Each point is reached from the start by the listed moves, each made once or not at all, plus a little noise. Say if it took an odd or an even number of moves. Then give how often each move was made.
In the rows, 128 means zero.

Moves:
(1): [136 137 149 113 139]
(2): [113 133 197 105 134]
(3): [120 152 167  95 111]
Start: [134 127 138 122 129]
Points:
[142 136 159 105 142] -> odd (1, 0, 0)
[119 134 207 102 135] -> odd (0, 1, 0)
[125 142 227  81 146] -> even (1, 1, 0)

Moves:
(1): [107  91 119 116 125 141 147 116 136 113 126 146 156 132]
(2): [113 164  96 110  84 129 132 117 111 131 119 132 119 157]
(3): [148 144 153 123 136 116 156 141 141 109 132 125 103 145]
(4): [112 157 147 146 112 113 125 116 137 131 122 104 117 135]
(5): [147 123 113 161 130 133 172 158 131 117 166 125 109  98]
(6): [137 149 146 139 138 138 118 128 144 122 127 125 107 133]
(7): [102 119 144 114 157 138 124 143 135 123 131 111 129 123]
(8): [129 106 130 115 107 144 133 149 126 107 129 132  95 109]
(9): [123 142 106 137 132 101 134 111 187 157 103 125 157 138]
(10): [143 116 127 118 128 137 133 119 130 116 150 117 150 124]
(11): [125 137 119 144 154 128 135 106 144 148 127 126  93  94]
Start: [117 137 126 135 127 165 115 128 138 120 112 154 145 120]
Points:
[125 153 155 129 184 171 151 127 249 110 117 115  83  93] -> odd (0, 0, 1, 0, 0, 1, 1, 1, 1, 1, 1)
[104 111  85 135 156 159 150  65 221 142 107 156 185  95] -> even (1, 0, 0, 0, 0, 0, 0, 0, 1, 1, 1)
[113 126 100  92  97 192 181 108 158  80 130 160  90 111] -> even (1, 1, 1, 0, 0, 0, 0, 1, 0, 1, 1)
[118 230 104 175  80 119 192 132 204 127 112 125 109 155] -> odd (0, 1, 1, 1, 1, 0, 0, 0, 1, 0, 0)
[118 152 136 179 194 189 152 153 180 118 151 127  71  56] -> even (0, 0, 0, 0, 1, 1, 1, 0, 0, 0, 1)

Moves:
(1): [102 112 134 113 140 137 115 138 118 127 118 128 124 117 123 125 127 125
 130 127 138 129 124 131 128 123]
(2): [118 123 132 142 124 148 139 105 129 114 110 112 115  93 140 117 116 130
 136 137 136 123 134 135 133 119]
(3): [122 119 124 133 136 138 119 138 152 124 117 134 121 132 131 123 123 118
 143 130 115 136 124 129 130 139]
(4): [115 158 124 131 117 106 144 143 147 143 133 133 113 105 134 109 142 111
 149 123 129 119 134 110 117 132]
(5): [133 135 130 144 137 128 141 131 129 126 119 131 135 124 124 134 126 146
 129 141 125 131 132 120 136 121]
(6): [140 124 137 141 125 130 119 142 130 125 133 108 131 121 123 127 108 115
 135 138 123 137 126 120 124 147]
(7): [129 125 126 140 123 141 141 132 104 143 127 142 104 122 147 114 126 127
 138 145 131 135 115 127 124 112]
(8): [108 112 125 132 116 133 110 126 135 116 119 134 139 116 119 123 123 137
 128 143 118 130 112 128 135 129]
(9): [132 125 125 123 112 125 134 137 129 144 129 126 119 132 131 129 124 139
 128 144 132 103 107 132 123 111]
(10): [125 136 135 129 125 133 121 128 118 144 138 118 144 132 128 125 130 127
 138 117 137 119 116 130 126 149]
(11): [123 138 125 105 121 127 132 126 138 116 136 128 153 136 140 118 131 131
 122 131 127 126 146 119 137 124]
(12): [124 134 137 127 128 137 120 118 111 125 115 155 108 131 136 135 105 135
 131 130 150 133 137 144 125 134]
(13): [124 126 132 140 136 150 121 134 143 118 136 127 128 134 134 135 128 122
 115 128 127 128 110 123 122 125]
(14): [124 139 115 119 143 134 146 112 108 134 140 134 124 126 136 142 126 149
 120 122 127 141 134 142 137 131]
(15): [111 131 145 127 128 123 132 124 125 138 124 129 125 131 119 125 121 128
 126 112 126 113 139 133 134 115]
(16): [144 122 127 128 128 131 137 132 129 135 136 143 133 122 116 128 121 132
 135 126 130 127 136 125 134 133]
(17): [132 133 129 143 112 117 135 127 123 140 124 119 125 120 120 107 122 140
 115 145 135 152 134 130 116 128]
(18): [122 151 124 123 129 131 101 144 125 117 132 127 128 125 144 109 127 138
 132 131 127 116 129 123 130 140]
(19): [137 126 132 126 130 132 130 128 133 133 124 124 128 126 124 130 124 144
 125 146 123 118 119 104 129 140]
(20): [124 116 125 130 127 137 127 124 122 126 121 135 132 121 132 128 122 144
 129 127 129 117 138 129 127 137]
(21): [109 134 107 137 117 125 129 129 134 125 136 134 119 134 122 128 126 141
 138 134 127 128 130 114 141 124]
(22): [127 130 121 131 142 127 132 142 128 135 115 140 136 136 113 128 111 133
 107 133 127 120 132 111 143 138]
(23): [145 118 129 123 124 141 142 137 120 103 130 123 139 152 113 114 118 127
 128 115 122 140  94 134 123 124]
(24): [130 134 109 137 106 135 123 118 130 134 127 122 131 133 124 129 123 132
 135 127 117 133 125 128 119 118]
Start: [131 137 127 135 117 143 145 123 121 122 123 127 118 144 132 135 140 120
  98 125 127 135 122 120 125 117]
Points:
[ 69 157 115 152  71 147 148 179 125 149 132 128 120 104 142  84 119 138
 154 190 137 112  86  71 135 111] -> even (1, 0, 0, 1, 1, 1, 1, 1, 1, 1, 1, 0, 0, 0, 0, 0, 0, 0, 0, 0, 1, 0, 0, 0)
[ 61 132  99 127 101 207 166 109  64 143 106 186 102 106 143 113  68 192
 113 177 169 114 109 123 173 106] -> even (1, 1, 0, 0, 0, 0, 1, 1, 1, 1, 1, 1, 0, 1, 0, 1, 0, 0, 0, 0, 1, 1, 0, 0)
[ 57 160  87 126  82 207 156 152 112 113 142 169 119 126 139  72 105 187
 129 143 106 117  87  71 141 106] -> odd (1, 0, 0, 1, 0, 0, 1, 1, 0, 0, 1, 0, 1, 1, 1, 1, 0, 1, 1, 1, 1, 0, 1, 1)
[117 193  95 177  96 139 212 157  94 178 143 153 129 110 130  87  94 177
 117 169 139 153 160  63 149 157] -> even (0, 0, 0, 1, 1, 1, 1, 0, 0, 1, 1, 0, 0, 1, 0, 1, 1, 0, 0, 1, 1, 1, 0, 0)
[ 95 124 151 158  96 249 120 158 114  96  81 143 119 138 159  69  27 166
 114 184 127  78  52  95 139 153] -> even (0, 1, 1, 0, 0, 1, 1, 1, 1, 1, 1, 1, 1, 0, 1, 0, 0, 1, 1, 1, 0, 1, 1, 0)
[150 145 160 164 115 204 155 151  83 125  84 137 128 128 108  99  28 193
 112 159 149  68  98  99 148 160] -> odd (0, 1, 0, 0, 1, 1, 0, 0, 1, 1, 0, 1, 0, 0, 1, 1, 0, 1, 1, 1, 0, 1, 1, 0)

Moves:
(1): [123 132 124 139 140 134 139 125 135 133 126 125 115 130 145 128 136 120
 118 136 132 126 126 127 121 119 129]
(2): [112 134 141 121 123 151 117 128 142 131 127 134 142 132 118 141 136 122
 134 113 121 132 124 122 100 119 124]
(3): [133 117 119 114 130 130 119 137 123 121 140 148 112 132 133 143 121 130
 140 129 140 121 117 121 126 133 143]
(4): [145 121 125 135 138 140 123 124 136 122 135 111 121 135 132 115 121 118
 120 132 125 141 136 122 123 104 127]
(5): [120 121 134 135 126 110 124 112 117 129 130 134 133 111 112 132 116 130
 140 125 146 115 121 133 118 130 128]
(6): [124 122 123 143 113 139 134 126 144 118 134 134 121 125 119 123 132 142
 139 131 141 125 122 135 118 150 134]
(7): [126 111 127 125 123 133 133 126 126 142 129 129 135 137 130 115 123 120
 128 115 130 137 130 121 106 131 116]
(8): [119 117 125 133 137 127 153 143 128 120 124 119 136 134 134 141 117 128
 133 133 126 134 129 124 124 125 127]
(9): [121 123 147 122 128 131 141 135 112 126 130 121 126 132 118 119 136 132
 134 132 120 143 116 123 142 119 138]
(10): [131 129 131 123 122 111 138 125 134 134 127 121 122 137 133 126 126 128
 129 135 131 141 128 133 120 124 123]
(11): [119 132 132 126 110 124 124 142 120 127 131 132 131 129 119 122 123 114
 133 138 124 135 129 117 122 124 125]
(12): [130 134 128 136 138 133 130 120 120 138 132 131 131 133 118 133 132 124
 121 126 125 142 110 121 130 130 131]
(13): [136 126 140 128 127 129 132 123 114 130 130 135 130 134 137 133 134 111
 125 116 134 133 135 125 148 109 127]
(14): [154 125 148 121 137 105 130 130 126 128 130 120 107 121 116 127 124 119
 124 125 116 141 130 126 123 121 122]
(15): [124 139 129 122 123 117 130 133 125 124 135 125 154 100 125 141 143 134
 124 122 131 129 120 137 114 160 125]
(16): [126 132 134 139 125 130 129 127 125 136 144 126 152 152 136 110 135 131
 118 121 114 118 122 107 133 118 107]
(17): [123 126 141 128 132 134 124 128 134 117 138 135 146 134 123 133 131 115
 136 132 131 105 127 118 125 152 133]
(18): [148 115 107 102 121 158 134 109 142 133 121 120 112 141 146 120 129 120
 131 139 139 129 108 148 127 110 119]
(19): [127 124 144 131 128 131 129 114 126 135 118 125 106 123 128 129 128 122
 133 134 121 138 141 122 116 130 120]
(20): [124 128 112 145 118 116 119 133 149 153 114 140 149 131 136 128 134 129
 145 153 126 124 116 129 117 159 119]
(21): [142 138 112 126 130 139 132 133 130 137 145 125 114 127 128 125 150 133
 120 106 133 130 143 116 128 118 134]
(22): [143 134 139 112 129 132 126 135 112 132 122 148 131 139 122 112 139 143
 114 120 130 130 145 127 122 109 122]
(23): [139 127 135 122 127 129 135 132 117 122 132 138 116 107 125 129 118 137
 118 135 124 124 137 134 122 140 149]
(24): [144 116 141 116 128 139 131 124 121 135 127 125 120 135 132 131 139 129
 115 122 138 120 120 133 125 131 129]
Start: [124 130 132 138 136 154 129 129 134 139 129 139 147 140 125 128 134 129
 125 133 100 131 125 144 126 107 134]
Points:
[168  93 164 127 123 110 111 132 144 153 147 152 136 152 109 131 116  90
 154 172 126 123  99 121  72 132 132] -> odd (0, 0, 1, 1, 1, 0, 0, 0, 0, 1, 1, 0, 0, 1, 0, 0, 1, 0, 0, 1, 0, 0, 0, 1)
[179  90 170 101 106 215 190 141 135 205 148 168  94 202 129  97 178 121
 117 145  99 186  87  96  14  86 112] -> odd (1, 1, 1, 0, 0, 1, 1, 1, 1, 1, 1, 1, 0, 1, 0, 1, 0, 1, 1, 1, 1, 1, 1, 1)
[150 111 159  99 150 231 148 128 142 129 156 157 152 165 155 133 152 113
 108 144  98 121 121 117  42  90 126] -> even (1, 1, 1, 1, 0, 0, 0, 1, 0, 0, 0, 0, 0, 0, 1, 1, 1, 1, 1, 0, 0, 1, 1, 0)
[218 121 186 114 127 249 154 100 125 176 161 148  75 183 125  86 189  93
  66 109  98 172 133 106  62  21 113] -> odd (1, 1, 0, 1, 0, 1, 0, 0, 0, 0, 1, 1, 1, 1, 0, 1, 0, 1, 1, 0, 1, 1, 1, 1)
[170 113 146 102 100 182 180 148 112 192 134 144 162 222 157  88 186 121
 113 141 106 160 106 116 124  44  97] -> odd (0, 0, 0, 0, 0, 0, 0, 1, 1, 1, 1, 0, 1, 0, 0, 1, 0, 1, 0, 1, 1, 1, 0, 1)
[161 113 160 118 134 142 173 157 110 177 155 149  99 191 141  98 148 108
 107 118  88 174 155  78  59  53  95] -> odd (1, 0, 1, 0, 0, 0, 1, 1, 0, 1, 1, 0, 0, 1, 0, 1, 0, 0, 1, 0, 1, 1, 0, 0)
[157  94 166 113 131 223 164 135 149 131 170 161 123 183 124 144 143  97
 118 149 107 118  64 111  58 117 144] -> odd (1, 1, 1, 0, 0, 1, 0, 1, 0, 0, 1, 1, 0, 1, 0, 1, 1, 1, 0, 0, 0, 0, 1, 1)
[164 105 168 106 143 159 150 167 159 151 163 128 157 155 113 162 174 112
 140 132 100 156  94 109  57 136 142] -> even (0, 1, 1, 1, 0, 0, 0, 1, 1, 1, 0, 0, 0, 1, 1, 0, 1, 0, 0, 1, 1, 0, 0, 1)

Moves:
(1): [137 136 135 125 138 116 123 132 120 145 130 124 118 128 112 133 138 143
 129 116 125 123 129 142 130 124]
(2): [121 117 128 144 120 146 146 129 137 134 132 119 123 141 141 121 100 119
 121 137 121 120 121 136 131 109]
(3): [130 142 133 122 117 127 141 125 121 116 115 137 139 177 111 123 122 124
 123 118 113 114 127 135 154 111]
(4): [123 140 155 117 124 128 124 136 134 129 130 115 143 108 144 162 120 120
  93 153 136 105 125 140 123 142]
(5): [132 120 119 116 112 124 146 127 142 158 125 139 145  91 109 117 138 123
 133 120 136 127 126 145 115 123]
(6): [126 115  88 112 141 143 165 108 140 131 119 142 124 131 122 132 113 124
 117 143 136 125 121 146 133 141]
(7): [107 127  97 132 155 116 140 129 133 125 157 111 139 159 145 130 127 137
 108 134 134 136 129 126 127 118]
(8): [131 142 137 126 131 140 161 156 133 134 126 130 117 132 104 129 150 123
 143 126 118 142 125 131 112  85]
(9): [127 111 105 102 137 128  99 143 110 107 119 130 126 118  84 107 128 116
 160 122 140  93 108  98 129 106]
(10): [141 113 130 119 110 134 104 124 124 127 132 105 125 126 130 121 125 137
 132 142 137 136 148 122 140 142]
(11): [111 114 120 107  95 127 131 122 127 138 137 142 126 109 145 140 127 138
 154 132 113 147 117 133 129 147]
(12): [133 136 131 136 114 115 134 135 136 130 132 122 133 100 131 120 147 139
 113 132 118 138 116 140 124 123]
(13): [139 128 121 112 124 134 136 107 140 130 139 141 127 149 130 134 122 132
 129 123 130 128 126 133 132 137]
(14): [117 103 122 127 124 134 132 129 126 129 131 142 126 128 144 122 147 123
 135 130 158 135 117 143 148 152]
(15): [129 118 128 125 116 128 139 120 133 126 134 147 123 109 113 133 126 140
 149 133 118 109 129 140 125 103]
(16): [142 124 108 122 130 144 113 133 111  93 119 110 149 163 182 118 129 129
 126 141 122 109 118 118 140 112]
(17): [140 147 143 130 129 133 125  86 140 169 137 117 105 124 112 113 144 132
 148 136 130 120 146 109 137 158]
(18): [119 135 138 106 114 141 116 133 134 119 119 123 116 134 136 131 126 131
 110 135 132 119 140 117 124 114]
(19): [136 122 148 126 134 114 127 105 148 136 105 143 136 123 124 154 117 133
  96 141 112 153 120 171 115 108]
(20): [128 117 127 132 157 139 118 164 105 132 127 132 117 140 105 124 136 135
 112 138 143 119 145 102 112 111]
(21): [132 131 111 134 144 140 116 119 139 142 125 133 128 107 123 108 119 139
 150 136 135 153 131 113 142 128]
(22): [133 121 135 124  97 131 141 129 125 122 139 138 118 134 127 146 121 111
 107 115 113 137 132 131 139 108]
(23): [119 140 117 133 106 130 128 137 136 141 120 141 122 150 123 154 125 112
 129 125 132 142 132 133 110 115]
(24): [125 119 133 126 121 121 107 132 154 130 117 136 107 129 138 125 118 119
 166 128 141 123 135  83 139 162]
Start: [127 121 137 116 130 139 131 132 127 122  97 128 107 126 108  99 128 118
 120 114 136 138 116 119 137 150]
Points:
[127  98 165 106 115 160 111  67 203 197  74 163  38  97  93  87 115 145
 174 150 161 141 136 121 180 156] -> odd (1, 1, 0, 0, 0, 0, 0, 0, 0, 0, 0, 0, 0, 1, 1, 0, 1, 1, 1, 0, 1, 0, 0, 1)
[105 149 139  84  54 223 155 124 158 157  77 135  92 193 160 117 131 104
 142 166 134 135 103 120 178 112] -> odd (0, 1, 1, 1, 0, 0, 0, 1, 0, 0, 1, 0, 0, 1, 0, 1, 1, 1, 0, 0, 1, 0, 1, 0)
[141  80  98 101 120 162 140 100 171 157  57 187  66 139 120 120 156 123
 129 182 168 129 118 126 147 158] -> even (0, 0, 0, 0, 0, 1, 0, 0, 0, 0, 0, 1, 0, 1, 1, 1, 1, 0, 1, 1, 0, 0, 1, 1)
[134 103 138  67 102 184  78 174 148 194  96 107   7  83  37  34 147 152
 220 158 147 139 145  13 148 127] -> even (1, 1, 0, 0, 0, 0, 0, 1, 1, 1, 1, 1, 0, 0, 0, 0, 1, 1, 0, 1, 1, 0, 0, 1)
[122  84 125  32  94 186  63 108 182  96  57 143 112 127 176 120  59 116
 144 183 134 107  76  80 159 135] -> even (0, 1, 0, 1, 0, 0, 0, 0, 1, 0, 1, 0, 1, 0, 0, 1, 0, 1, 1, 0, 1, 0, 0, 1)
[106  58 115  27  91 191 101 126 158 158  52 173  49 141 112 146 107 116
 143 201 181  57 101 111 142 132] -> odd (1, 1, 0, 1, 0, 1, 0, 0, 1, 0, 1, 0, 0, 1, 1, 1, 1, 1, 1, 1, 0, 0, 1, 1)
